Rows are points. A path goes straight from each point to the next, and from the last back to the first. The post is the endless flat space through its rows: a point in 2 columns, a line in 3, a plane in 4, and so on, so that a path can go around it. Count how often the path circles the post. Going back the other way cancels.
In the rows, 128 means zero.

Post (1 x 2):
[[120 141]]
Path, 25 rows:
[[ 85 123]
 [ 96 189]
 [150 176]
 [153 161]
 [138 151]
 [153 104]
 [106 100]
 [102 122]
 [138 110]
 [151 152]
 [135 161]
 [150 128]
 [125 111]
 [ 85 118]
 [103 158]
 [129 175]
 [163 134]
 [128 128]
 [ 95  97]
 [ 69 155]
 [ 89 148]
 [117 184]
 [103 157]
 [ 95 131]
 [115 112]]
Times around: 2

Post, 8 rows:
[[ 87 124  48 187 133 179  56 108 106]
 [139 108 151 135 153 134 154 115 146]
 [154 136 179 150 119  62 105  99 147]
 [151 131 178 141 104 115  74 119  89]
 [105 117 104 100  94 145  88 126 118]
 [118 128 135 150  77 159 160 133 138]
 [120 122 107 124 123 147 182 100 117]
 [ 85 125  96 132 116 100 116 175 123]]
Path:
[[ 97  89 122 171 124 141  82 144  90]
 [126 111 166 149  83 140 163 119 113]
 [117 125  94 159 109  65  97 126 146]
 [136 132 105 149 135 116 136 132  96]
 [105 160 128 124 109  64 111 152 170]
 [ 65 132  91 131 124 125  81 126 103]
 [ 98  96 142 125 120  94 126 134  96]
 [135  84 153 154 105 141  72 163 147]
 [121 136  89 163  90 128  97 162  95]
 [148 170 155 173 103  77 112  98 136]
 [112 159 129 134 153 141 136 141 124]
 [111 176 123 161 157 125 135 103 124]
 [111 131 141 121  94 119 130  59 120]
 [ 88  95  93 169  97 112  97 106 145]
 [183 108 132 165 103 144 135  85  97]
 [128 131 131 115  64 137 116 140 149]
 [110 165 136 131  84 154 105 129 115]
 [110 138 138 155 137  97  97  98 120]]
Times around: 3

Post:
[[150 136 149 159 134  79  94 116 144 138  49 106 146  67 125 106 130 148]
 [130  94 116 105 117 176  68 148 151  96 182 161 106 107  81 152 103  90]
 [134 140 142 143 179 173  58 182 137 133 178 132 140 124 133 207 110  70]
 [129 166 135  93 139  50  87 125 134  95 101 103 187 104 135 143 133 130]
 [121  91 119 101 141 155 117 102 102 119  70 185 110 183 141  87 138 146]
 [131 151 175 129 128 125  93 102  97 131 108  94 161 122 104 122  98 153]
 [111 100 136 146 117 161 105 169 123  93 188 105 102 138 142 138 123  59]
 [123 117 126 171 104 111  88 132 129 114  94 179 177 187 135 102  99 155]
 [141 123 102 149 108 121 145 126  79 158 149 174 134 151 131 123 123 177]
 [129 106 147 126  91 126  99 187  94 145 100 156 129 185 100 113 143 176]
 [120 132 177 123 170 157  48 165 136  91 205 163 125  80 138 122 134  88]
 [145 119 112 160 126 144 135 140  94 105 100 156 171 166  80 100 158 150]
 [142 115 162  94 137 182  68 147 192 146 205 137 148 122 135 126 136  46]
 [140  98 126 148 162  82 122 139 105 145 119 157 123 181  79  95 110 146]
 [161 150 151 157 112  45  59  91  71 123  87 127 165  95 116 148 150  96]
 [114 116 188 130 139 150 102 132 171  99 197 140 120 123 120 190 150  88]
 [139  98 162 103 120 124 144 162 113 129  98 175 168 128 123 122  94 118]]
Path (19 x 18):
[[175  92 159 140 140 133 151 111 143 137 104 174 141 145 161 132 182 111]
 [140 119 163 114 148 153  95 158 106 121  93 153 122 162  82 142 123 114]
 [101 184 164  98 117 100 122 151 132 137 125 132 172 129 136 128 128 126]
 [103  97 143  78 146 126 131 139 114 140 128 178 158 110 111 126 100 118]
 [ 99  98 150 117  95 115 101 142 122 160 104 117 153 142 117 151 121 130]
 [122 142 145 129 130 142  82 150 159 164 103 137 169 160 109 120 134 116]
 [137 140 142 134 107 114 114 161 118 109 103 140 101  98 104 136 138 127]
 [165 140 153 120 134 134  94 161  76  99 138 165 143 106 121 127  95 119]
 [173  97 159 142 148 138 113 133  53 101 157 175 162 137 102 127 126 153]
 [144  95 136 135 129 110 109 124 137 159 150 164 151 122 141 169 143 138]
 [ 86 134 131 137 104 103  89 143 108 123 127 137 154 130 129 141 172 119]
 [126 136 143 111 178 127 138 150  92 124 134 159 137 139  94 149 172  92]
 [133 169 143 145 115 110  67 145  79 101 126 123 129 128 131 118 149 165]
 [168 137 164 142 170 123  85 154  96 128 133 160 146 150 107 148 148 140]
 [147 132 114 108 154 169 109 147 124 140 136 144 111 151 143 136 137 128]
 [144 137 134 136 138 139 127 176 105 110 129 129 154 149  66  85 142 133]
 [102 123 131 145 124 124  86 148  89 127 113 124 147 147 101 133 105  99]
 [109  59 181 148 105 133 144 133  98 105 141 162 128 128 119 132 145  71]
 [137 138 160 151 171  96 125 122  88 122 143 119 169 139 162 159 144 111]]
Times around: 0

Post, 17 rows:
[[ 88 148 161  72 161 104 109 151 103 119 118 128 155 138  91 157  70 134]
 [137 132 177 195 137 163 145 134 143 124  59 154 146 115 133 141 119 115]
 [143 131 124 108  79 127  92 155 156 106 172 126  97 172 146 128 152  99]
 [100 107  92 136  47 147 143 161 131 175 119 140 109 112  75 174 107 169]
 [154  68 119 144 125 110 101  79 126 169  95 104  62 161 133 124 135 167]
 [135 127 105 157 113 146 103 151 106 171 192 131  93 113 109 119  86 140]
 [116 139  95 193 156 101  95 140 122  82 100 118  63  91 123 113 169  81]
 [116 155 176 185 112 122  99 210 108 163 125 160 101 156 111 158 164  97]
 [112 101 143 113  78 106  96 137 176 107 145 119 121  83 147  89 151 140]
 [112  89  83 145 158  39 160  96  97  92 193 114  78 132  96  91  80 154]
 [153  98 116 133 116 121 121  78 165 143 201 195  87  84 172 102 144  95]
 [ 99 114 122 133 155 105 108 131 150  96  93 164 126 154 103  90 111 161]
 [129 142 140 147 119 137  96 108 114 109 145 149 189 114 101 142 153 100]
 [122 115 109  96 135 136 170 147 104 162 144 140 169 150  92 119 136 112]
 [134 133  94 115 111 130 112 141  22 143 118 127 209 148 157 163 106 138]
 [125 135 101 172  83 113 100 160 209 164 128 151 169 122 147 127 191  39]
 [112 114 116 138 187  98 118 143 145  72 151 114 124 116 120 144 148 158]]
Path, 22 rows:
[[165 111 114 152 145 121  62 143 123 144 174 129 110 127 115 164 125 130]
 [101 100 144 147  94 131 110 140 126 133 156 142  91 119 125  60 114 106]
 [102 104 101 151 102 116 109 120 137 123 118  84 123 135 109 117 195 111]
 [110 142 161 142 119  96 143 164 132 166 115 123 145 139 128 139 136 150]
 [150 116 126 142  59  94 115 163 127 134 135 127 106 132 144 113 152 146]
 [157  97 149 134  82 106  65  98 123 137 147 103 135 101 127 130 154  67]
 [114 126 149 139 110 175 104 158 128  93 123 154 120 124 131 152  80 109]
 [ 93 109 127 114 120 127 123 120 139 103 124 120 131  90 118 130 159 130]
 [130 123 143 149 107 101 135 168 175 183 132 110 152 171 146 108 162 125]
 [132 141 108 133 181  80  95 115 152  98 135 137 121 113 101 131  99 124]
 [167 127 133 145 129 140 110 125 161 192 128 144 126  87 125 118 126 127]
 [157  82 128 130 153 109 140  89 134 169 163 167 104 154 103 125 132 105]
 [114  99 158 131 130 102  78 115 145 155 175 152 118 138 120 120 150  90]
 [ 90 134 126 188 149 161 106 118 142 105 140 134 142 138 117 129 115 143]
 [121 155 137 159 143  99 153 146 127 133 157 114 106 128  91 124 116 124]
 [175 131 127 178 131 123 124 161 140 132 192 127 175 170 131  84 139 148]
 [133  96  80 109 101 116 119 164 116 130 147 157 133 141 115 169 136 150]
 [136 102 143 166 100 145 131 109 106 113 108 149  96 157 134 133  85 125]
 [ 85 127 103 137 153 112  66 122  76 133 134 114 120  87 115  87 121 103]
 [ 93 129 157 149 102  94 139 122 137 117 122 147 118 103 124 124 121 144]
 [118 140  96 138 141 133 143 155 145 126 141 142 117  93  83  88 154 119]
 [160 131 141  92  79 100 109 134 124 121 151  69  91  93  54 134 116  91]]
Times around: 4

Post, 17 rows:
[[121 126 164 192 141 140 156 117 131  82 133 137 126 104  87 129 115  97]
 [137 108 131  61 135 174 170 125  98  99 134 143 164 145 142 119 130  65]
 [103 125 134 158  97 110 117 155 150 122  73 146 122 128 177 100 158  82]
 [120 118 129 107 107 158 115 141 179  77 102 163 139 120 157 128 134 114]
 [137 125 157 143 152 125 154 129 135 125 128  65 168 178 135  94 131 162]
 [141 126  99 167  62 116 132 146  85 147 155 113 138 135 109 161  83 187]
 [130 126 134 136  80 160 142 101 149 136 132 136 137 146  99 135 140  70]
 [137 132 108  88 115 170 124 143  98 107 109 111 162  95  92 111 184 130]
 [144 142 107 131 164 199 141 160 122 170  86 141 137 113 122  89  71 134]
 [105 157 140 178 162 170 143 104 136 104  98 131 120 117 150 178 110 142]
 [116 138 129 111 120 102  54  91 159  72  91 116 134 105 157 151 121 103]
 [140 102 148 122  65 109 168  98 108 133 168 160 121  87 115 132 143 143]
 [118 134 165 219 176 118 146 162 126 149 192 160 125 169  87 121 119 112]
 [113 128 142 144 136  91 123 120 163 121  99 109 167 128  94 159 114 130]
 [126 115 208 113 163 185 125 164 119 149 105 102 166 142 101  94 107  97]
 [142 129 127 175 143 130 133 103 108 115 103 168 162 150 133 121 128 202]
 [146 159 108 122  91 148 167 136 101  81  76 136  41 107  72 157 193 106]]
Path (18 x 18):
[[136 178 113 160 111 135 127 146 135  87  76 118 142 111 104 127 115 120]
 [139 155 120 115 129 155 102 125 151 110 108 140 112 140 100 144 100 162]
 [104 121 125 192 125 145 165 112 125  63 120  92 124  94  85 116 122 141]
 [123 107 110 121 120 142 131 145 121 135 123 155 160 202 157 131  98 116]
 [ 90 140 114 180 164 114 149 109  96  98 113 130 123 172 148 125 103  89]
 [106 148 130 132 102 154 107 115 143 131 130 136 144 125 144 109 158  69]
 [150 128 192 119  87 170  80  98 129 102 101 131 194 140 114 139 138  92]
 [149 131 120 136 129 189 128 151 136 126  89  91 150 116 110 109 111 114]
 [123 105 127 122 125 138 116 140 152 112  62 145 152 136 120 149 135 131]
 [119 127  87 142  97 132  99 104  89 136 108 109 125 145 136 142  93 124]
 [ 92 126 196  95 105 157 133  94 147 105  79 116 156 114 145  99 126 150]
 [105 139 132 138  93 121 114 149  93 115  70  85 181 116 121 161 110 136]
 [127 116 154 158 110 146 149 154  82  87 130 130 162  95 139 129 136 117]
 [147 118 135 113 169 138 106  97 135 145 138 146 166  93 106 109 153 143]
 [122 140 117 134 152 179  78 134 143  60 104 101 118 113 107 141 147  97]
 [ 78 123 169 148 109 131 162 121 124 159 105 110  79 117 100 140 128 110]
 [ 92 122 113  91  54 144 117 126 126 122 151 122 181 146 196 130 123  58]
 [139 153 125 105  84 117 133 197 104 141  91 154 122 191 175 175 106 115]]
Times around: 2

Post:
[[ 89  90 166 122 132 138 149  78 155 120 179 163 162 156 135 157 209 107]
 [104 117  93 140 127 138 117 112  81 113 150 112 118 176 116 123 106 135]
 [169 139 101 139 132 128 106 133  92  96 123 125 111 143 141 112 139 123]
 [ 69  97 118 122 125 154 139  94 195  94 151 185 149 144 146 149 178 134]
 [180 121 109 145 113 122  97 148 106 118 158  70 115 134 134 134  88 133]
 [100 117 142 116 136 121 156 127 105 112 183 174 146 124 111 117 126 153]
 [139 121  85 145 108 128 115 105 112 146 182 165 122 142 124 131 129 133]
 [160 160 114 136 125 149  86 142 108 129 114 109 143 129  91 123 125 130]
 [119 134 131 127 125 119  86  97 106 125 106 122 128 107 152 133 129 106]
 [148 150 118 157 157 121 100 144 104 127 119 117  92 148 129 165 101 121]
 [143 148 137 135 110 114 111 123 138 146  93 147 160 153 121 122 115  91]
 [128 152 101 120 122 155 167 135  87 145 164 123 100 128 128 137 132 130]
 [146  98 111 104 147 102 123  92 137 137  92 139 156 139 130 146 156 121]
 [ 84 120 138 147 142 105 148  97 147 137 154 150 166 133 166 141 190 141]
 [169 158 132 169 142 127 122  96 110 122  89  94 102 121 105 125 106 106]
 [ 77 125 104 129 113 109 156 117 112 116 162 163 156 125 103 153 156  98]
 [138 125 129 156 127 120  99 147 111 150 111 114  80 145 109 104 134 130]]
Path:
[[112 160 140  76 136 151 151 141 139 143 106 199 164 127 101 110 154  75]
 [135 146 155 166 139 111  86 124 122 185 119 103 138 102 146 143 147 116]
 [144 138 107 158 127 192 152  97 110  69 122 111 144 155 103 143 166 120]
 [134 113 127 141 129 145 135 120 120 123 189 156 138 171 122 190 166 100]
 [ 98 134 102 150 108 185 160  51  76 168 132 102  79 130 109 193 162  82]
 [127 133  77 147  70 101 131 109  79 155 169 127 111 145 139 122 138 132]
 [143 149 120 121 131 147  56 110 109 104 144 136 144 161 141 130 134 122]
 [134 123 142 137 140 120 129 115 121 145 173 115 136 132 114 154 171 110]
 [105 178 129 166 101 210 148 106 113 128 113 104 105 128  93  94 132  80]
 [152  99  52 148  74 175 117  85 137  66 138 163 107 199 163 150  80  77]
 [194  79  97 102 107 110 150 126 187 103 141 184 173 151 127 145 135 133]
 [142  99 124 114 101 142 157  91  67 128 178 110  52 120 134  83 127 140]
 [124 195 154 155 109 124 126 157 128  76  90 155 133 117 109 183 137  69]
 [120 125  94 148  90 119 112  96 147 171 170 117 140 160 181 142 167 159]
 [109 128 136  96 157 109 147  95 127  95 105 128 116 128 180 116 123 137]
 [129 143  75 157 137 120 100 139 136 152 144 104 106 144 134 134 137 140]
 [168 100 147 121 128  93  81 123 137 123 118 172 164 157 105 142  72  73]
 [216  99 149 169  98 115  84 142 160 181 109 102 130 140  99 141 119 107]
 [ 78  69 138 122 138  90 125  63  92 130 118 187 125 183 147 168 143 118]
 [ 90 100 138 154 124 130 126  77 126  83 124 171 159 184 148 108 163 101]
 [ 86 112 151 143 148 121 112  94 129  99 142 162 168  95 118  86 156 145]
 [134 132  79 132 112 155 147 110 103  83 169  72 139 128 124 120 124 101]
 [ 88  93 131 123 127 154 107  87 138  84 101 140 129 157  85 137  77 102]
 [172 129 139 161 171 138 166  73 101 106 103 112 113 133 133 171 178 120]
 [141  81 136 115 125 131 183  82  97 112 137 138 113 169  94 116 143 134]
 [105 116 126 131 144 120 204  86  81 146 119 170 108 152  97 151 177  91]
 [ 87 137 119 153 163  89  94 162 124 105  90 125 100  81 158 126 149 181]
 [135 134 100 148 152 135 101  96 130  98 110 119  84 149 153 156 159 144]
 [115 155 143 104 120 105 109  98  83 153  69 175 158 129 100 103 181 119]
 [164 138 174 102 119  90 165 142 142 110 149 132 161  94 150 145 150 124]
 [ 79 190 144 141 146 153 135 107 121 107 110 177 103 169  67 134 141  85]]
Times around: 3

Post:
[[150 158 169 107  81 127 133 141 153 119 132 118 111 153 152 123 151 123]
 [116 127 156 106  91 148 137 133 151 136  79 123  88 128 141 159 127 122]
 [131 122 118 145 176 109 117 105 147 117 120 130 163 120 105 131 147 121]
 [182 117 104 130  55 172 107 146 126 175 154 147 138  42  73 137 104  94]
 [105 107 101 152 130 122 135 129 127 111 130  97 103 133 113 130 102 131]
 [215 139 131 140  80 164 121 140 115 158 109 174 142  63  69 129  53 126]
 [105 122 146 144 126 105 129 152 130 112 130 136 167 115 119 149 132 148]
 [143 115 147  99 157 106 149 122 113 136 117  89 114 139 107 148 126 137]
 [107  81 126 144 176 152 114  97 142 116 116  80 131 153 107 142 112 135]
 [125 104 140 132 151 125 128 145 117 128 119 133 109 147  99 135 157 124]
 [132 131 115 112 124 140 141 101 141 150  94 127 168 148 124 136 149 167]
 [104  98 155 145 120 121 163 107 124 150 135 123 132 147 147 149 131 154]
 [170 128 155 119  91  97 123 147 150 133 139 122 113 131 162 189 151 159]
 [140 153 143 155 123 144 151 153 168 141 121 117 130 162 151 141  96 118]
 [112 145 132 133 141 144 125 112 103 116 112 117 127 135 125 155 126 142]
 [149  98 123 134 151 142 149 121 129 100  99 116 142 167 114 169  91 111]
 [131 142 164 137 123 139 160 155 154 107 113  91  99 116 187 143 139 137]]
Path (28 x 18):
[[164  93 136 148 161  75 120 122 159  94 131 114 148 159 117 132  70 132]
 [108 114 117 162 127 162 130 159 153 137 129 141 128 155 132 116 143 103]
 [ 60 128  90 179  88 180 136 166 124 174 158 160 112 108 107 134  98 129]
 [121  96 148 115  93 107 160 147 157 103  91 141 103 180 142 176 140 133]
 [143 149 166 137 171  70 141 145  91 146 108 155 160  49  81 156 145 128]
 [147 123 163 147 104  98 160 123 115 139 139 129 168 100 144 192  73 139]
 [138  99 116 122 100 179 114  77 137 160 120  99  93 173 114 118 114 114]
 [142 148 143 133 110 124 139 159 135 150  56 170 158 112 157 161 138 146]
 [146 103 141 133 120  91 151 124 114 122 111 155 156 141  92 122  71 165]
 [184  96  91 144 107 125 124 136 112  93 191  84 126  83 141 189 126 155]
 [151 124 152 134  64 136 161 137 155 120 111 101 101 103 141 203  62 117]
 [169 135 145 150 165  69  99 143 100  84  94 115 108 131  74 145 101 148]
 [157 103 118 127 117 118 105 106 169 138 137  93 132  78  82 124 120  97]
 [147  89 143 123 110 168 137 113 114 150 110 123 103 147  81 157  70 151]
 [171 141  89 125 174 141 134 137 184  90 112 113 184 135 114  82 160 108]
 [177  96 191 118 111 137 132 107 101  92 119 142 116 200 152 148 109 162]
 [196 103  87 189 105 127 107 183 171  96 162 111 144 145 142 144 118  73]
 [102 127 170 129 108 118 122 157  92 135 121 155 123 155  77 146 133 118]
 [ 74 149 125 148 149 140 112 148 142 147 156 125 117 123  61  56 173  72]
 [169  73 155 147 101 137 127 137 107 136 155  76 129  89 147 218  97 152]
 [101 142 134 162 113 142 149  77 164 132 101 108 158 155 182 134  94 152]
 [159 124 120 141 167 100 126 114 160 132 140 131 128 157 110 133 120 100]
 [101 107 116 164  58 209 144 127 146 171 156 123  94 110 126 155  64 131]
 [ 61 130 170 106  79 147 195 147 131 159  80 154 118 165 146 164 168 144]
 [171  64  90 173 103 185 135  79 113 206 145 102 120  87  87 141  68 144]
 [134 152 120 170 128 121 142 139 155 112 154  83 120 170 182  89 130 131]
 [126 111 110 104 139 142 101  81 120 109 111 103 116 107 118 154 128 129]
 [152 126 113 148 164 155 139  95 154 138 146 105 127  81 161 156 118 153]]
Times around: 2

Post (17 x 18):
[[171 131 100 134 168 163 128  72 145 167 195 129 167 139 124  94 143 104]
 [158 124  84 175 128 117 115 132 114 138  99 187 140  98 115 125 131 102]
 [179 118 137 176  91 132 171 209 131 171 145 146  98 133 137 159 169 157]
 [163 102  85  88 136 182 144 120  90 134 171 146 140 141 101 121 166 179]
 [151 144  65 117 130 133 152  61 141 116 119 171 159 178 146 128  91 121]
 [147 142  82 143 137 112 108  82 110 156 151 108  77 166 170 131 128 122]
 [ 99 115  99 137 165 104 159 103 125  80 127 148 141 130 154  69 135 157]
 [120 108 109 106 142 126 130 124 146 121 164 116 114 161 178 137  57 107]
 [ 97 140 129 121 150 122  85 123 133 155 159 143 166 113 157 133 155 115]
 [132 137 102  62 117 102 114 167 164 131 145 123  97 135 122 120 108 110]
 [113 149 125 109 126 155 144 158  78 167 123 143 110 181  96  96 108 109]
 [118  85 120 120 127 118 182 130 144 121 115  76 148 115 222 153 136 116]
 [ 95 119 145 138 130 160  99 140 153 107 121  89 136 138 125 125 143 187]
 [112 152  51 144 116 124 139 154 105 126 157 154 117 140 120 143 164  80]
 [114  76 120 151 114 118 128 164 164 128 142 188  71 111 134 127 167 112]
 [133 135 166 151 142 127 112 159 125  83 123 122 121 148 102 153 184 149]
 [125 157 130 150  72 108 102 118 110  41 160 143 139 152 137 116 164  88]]
Path, 21 rows:
[[126 144  94  84 108 150 134 162  98 151 161 163 143 128 137 119 153 104]
 [107 124  90 100 159 115 140 115  70 101 109 116 102 122 178 166 124 122]
 [155 144 107 125 140 145 140  78  75 125 117 128 148 128 158 135 131 182]
 [144  83 141 107 121 144 146 153 128 152 150 111 102 121 123 100 110  93]
 [133 118 150 153 204  76 179 127 131 135 163 123  83 169 145  57 100  68]
 [104 115 117 102 147 109 133 193 166 160 158 144  97 183 140 105 150 147]
 [143 101 117  62 135 138 123 103 105 113 124  76 129 146 219 122 137 165]
 [177 122  71  90 145 120 102 140 127 127 123 140 119 132 150 169 138 160]
 [126  80  87 127 147 112 149 168 141 128 117 156 118 115 126  83 120 116]
 [118  96  92  83 163 174 146 125 167  70 131 144 124 164  85 133 135  97]
 [146 146  86 131 113 141 112 126 126 143 173 135  86 106 148  90 153 137]
 [134 109 116 135 183 114 138  73 123 130 197 162 102 124 160 104 142 162]
 [147 119 155 126  82 114 129 131  92  80 145 156 142 123 119 129 150 154]
 [119  64  95 145 136 138 130  96 157 165 188 104 120 150 156 129 161  91]
 [110 109  37 155 124 184  98  88 116 186 126 146 132 142 127 101 175 105]
 [155 135 105 148 171 138 117 134 179 132 142  91 120 146 160 155 109 142]
 [119 107 171  90  95 162 135 123 149  78 174 147 126 143 175 126 127 119]
 [109 118 158 138 120 156 105  91 123 121 120 137 140 146 125 120 126 110]
 [114 150 122 132 109 119 116 113 134 117 169 133 138 169 135 115 125 124]
 [113  96  77  89 134  83 115 132 145 103 153 141 158 148 167 151 119 129]
 [134 142 119  99 144 134 115 101 145 154 142 172 159 164 145 135 146 137]]
Times around: 3

Post:
[[122 102  82  89 114 105  98  95 136 132 169 131 141 127 147 152 155 151]
 [127 165 132 117 109  99 131 150 113 170  86 114  87 102 130 140 120 160]
 [ 87 143 142 143 145 139 137 120 132 153 157 103 134 119  87 122 143 137]
 [145 143 134 120 153 106 147 135 139 145 128 130 136 132 146 100 121 142]
 [105 155  93 131  96 166  99  92 119 161 138 162 127 111 128 120 103 136]
 [165 110  98 151  95 119 142 115 121  88 107 152 146 130  80 106  95 120]
 [134 125 142 117 124 176 120 124 136 116 174 128 123 124 139 129 125 146]
 [178 183 164 147 140 102 132 124  98  98 153  91 125 101  79 112 138 123]
 [124 178 124  80 130 178 116 153 105 133 120 129 142  80 106 154 126 156]
 [ 86 117 152 141 130  84 115 145 118 138 158 136 153  94 144  95 128 157]
 [134 127 138 134 156 100 112 150 113 127 126 124 135 148 136 140 120 143]
 [163 144 137 135  99 138 129 124 125 147 115 108 157 159 112 126 137  99]
 [105 141 137  78  98  94  92  75  61  99  95 144  92 105 188 101 129  74]
 [108 145  77 121  92 155 137 102  73 175 114 117 112 108 175 149 128 131]
 [148  96 114 112 146 131  83 146 134 149 115  78 145 139 129 118 116 134]
 [131 131 131 129 118 145 106  88 148  97 131  99 141 136 119 111 117 150]
 [143 131 135 154 140 149 119  96 160 120 138 117 121  95 127 137 109 142]]
Path, 27 rows:
[[201 134 124 139  20 125  70  87 110  72 183 182 160 130 151 100 151 135]
 [117 158 108  92  99 122  78  92 135 172 117 136 156 109 146  72 123 146]
 [120 167 110 129  95 110 152 111 102 105 150 163 121  85 178 102 133 165]
 [109 148 136 114 131 121  99 166  57 127 177 148 163 105  87 141 150  87]
 [146 144 118 144  95 123 145 101 140 171 140  56 108 140  47 104 122  72]
 [103 140 130 119  91 131 152 116 117 175 140 144 125 107 140  86 114 186]
 [152 139 128  33 119 171 107 137  94 139 112 132  98 102 135 107 114 141]
 [171 177 118 121 140 159 146 109 103 158 146  98 112  90 169 116 108 131]
 [154 101 104  79  88 152 152 174 139 133 185 135 145 120 169 137 141 157]
 [125 134 105 156 151 143 127 124 113 117 173 128 119 105 130 143 103 102]
 [162 136 108  43 173 159 167 187  94 114 160 143 132 170 141 163 111 153]
 [ 68 146 150 153 159 114  70 109 106 110 129  96 132 115 135 137  98 103]
 [ 90 161 150 126 165 145 152 166 124 110 157 109 115  85 127 115 148 195]
 [ 92 162 131 127 121  86  93  85 113 147 190 161  82 146  90 162 181 135]
 [ 78 135  89 195 103 132  96  30 117 155 158 132 143 132 136 111 133 150]
 [169  97  85  82 105  87 107  92 125 116 104 138 125  76 137 109 112 181]
 [117  65 137  98 141 176 117 132 109  74 171 153  90 101 128 162 110 104]
 [ 85 186 121 113 139 127 120 142 142 148  94  96 127  93 103 179 108 168]
 [131 113 199 137 109 124  72 125 100 134 122 117 105 156 126 145 116  56]
 [114 112 104 114 154  99 155 150  86 131 145  95 147 101 154 106 117 152]
 [139 193 134 118 133 178 104 112 204 107 147 112 123 133  83 159 111 156]
 [138 101 143 131 110 138  94 120 117 137 158  98 133 128 147 139 108 122]
 [136 129 104 187 109  67 103  82 127 196 117  98 130 139 107  75 115 132]
 [ 83 133 124  36 167 160  98 164 105 139  98  83 123 150 127  98 131 171]
 [127 127 148 119 123 133 118 117 113  83 126 144  95 113 147 160 143  94]
 [102 127 153 141 105 127  96  92 140  73 129 170 131 178 160 107  89 133]
 [145 148  77  68 108 138 109 139 123 145 138 130 114  83 172 144 137 166]]
Times around: 0
